Rows are points. The points of each table are mixes of a few directions, plus a little noise. How many directions does each table use, and how many do they share? Where both have some left over, give the other angles between the two spaces (their principal angles), to ten degrees, smallest first.
In the rows, 100 means zero.

First (4 x 3):
89, 115, 89
130, 57, 131
115, 78, 115
65, 150, 64
Second:
66, 113, 77
34, 61, 75
117, 143, 97
114, 116, 103
140, 74, 131
128, 94, 118
Directions: first 1, second 2, shared 1

First (8 x 6):
79, 127, 125, 93, 100, 99
77, 135, 117, 78, 108, 100
118, 90, 50, 68, 127, 105
161, 27, 5, 99, 118, 105
85, 98, 156, 149, 62, 94
86, 121, 104, 80, 110, 101
84, 115, 131, 109, 88, 99
106, 83, 110, 125, 84, 99
Second (7 x 6):
109, 118, 92, 84, 89, 94
85, 69, 116, 128, 120, 111
106, 112, 94, 88, 93, 96
68, 30, 135, 161, 145, 123
88, 73, 114, 125, 118, 110
127, 160, 71, 47, 62, 79
118, 140, 80, 66, 75, 87
Directions: first 2, second 1, shared 0; angles 60

First, 11 rows:
79, 104, 130, 92, 119, 79, 96, 139, 78, 111, 120
53, 106, 166, 79, 143, 56, 90, 185, 50, 122, 141
142, 93, 36, 121, 60, 142, 110, 19, 146, 79, 61
96, 100, 104, 98, 103, 96, 98, 108, 95, 102, 104
148, 93, 28, 124, 55, 147, 111, 9, 154, 75, 56
122, 97, 70, 109, 81, 119, 106, 62, 121, 90, 81
124, 97, 64, 111, 78, 124, 105, 55, 125, 88, 79
72, 103, 140, 87, 126, 71, 93, 154, 69, 114, 125
99, 101, 102, 99, 102, 100, 99, 101, 99, 100, 100
72, 104, 140, 87, 126, 73, 94, 152, 70, 111, 125
89, 102, 115, 95, 109, 90, 98, 120, 89, 104, 110
Second (11 x 11):
114, 142, 73, 124, 70, 129, 113, 84, 93, 67, 105
121, 100, 108, 135, 90, 110, 117, 71, 100, 83, 91
73, 111, 162, 101, 150, 64, 130, 112, 36, 102, 177
114, 104, 80, 63, 120, 92, 140, 89, 100, 156, 128
28, 73, 127, 72, 130, 95, 12, 150, 96, 41, 88
115, 65, 105, 76, 137, 101, 118, 101, 120, 152, 76
88, 71, 127, 94, 127, 85, 93, 96, 97, 103, 101
112, 54, 90, 122, 53, 75, 70, 71, 142, 103, 60
94, 127, 103, 99, 85, 101, 92, 147, 89, 104, 97
128, 118, 63, 80, 104, 137, 125, 115, 121, 136, 73
110, 130, 66, 137, 34, 109, 88, 69, 106, 54, 103
Directions: first 1, second 6, shared 1
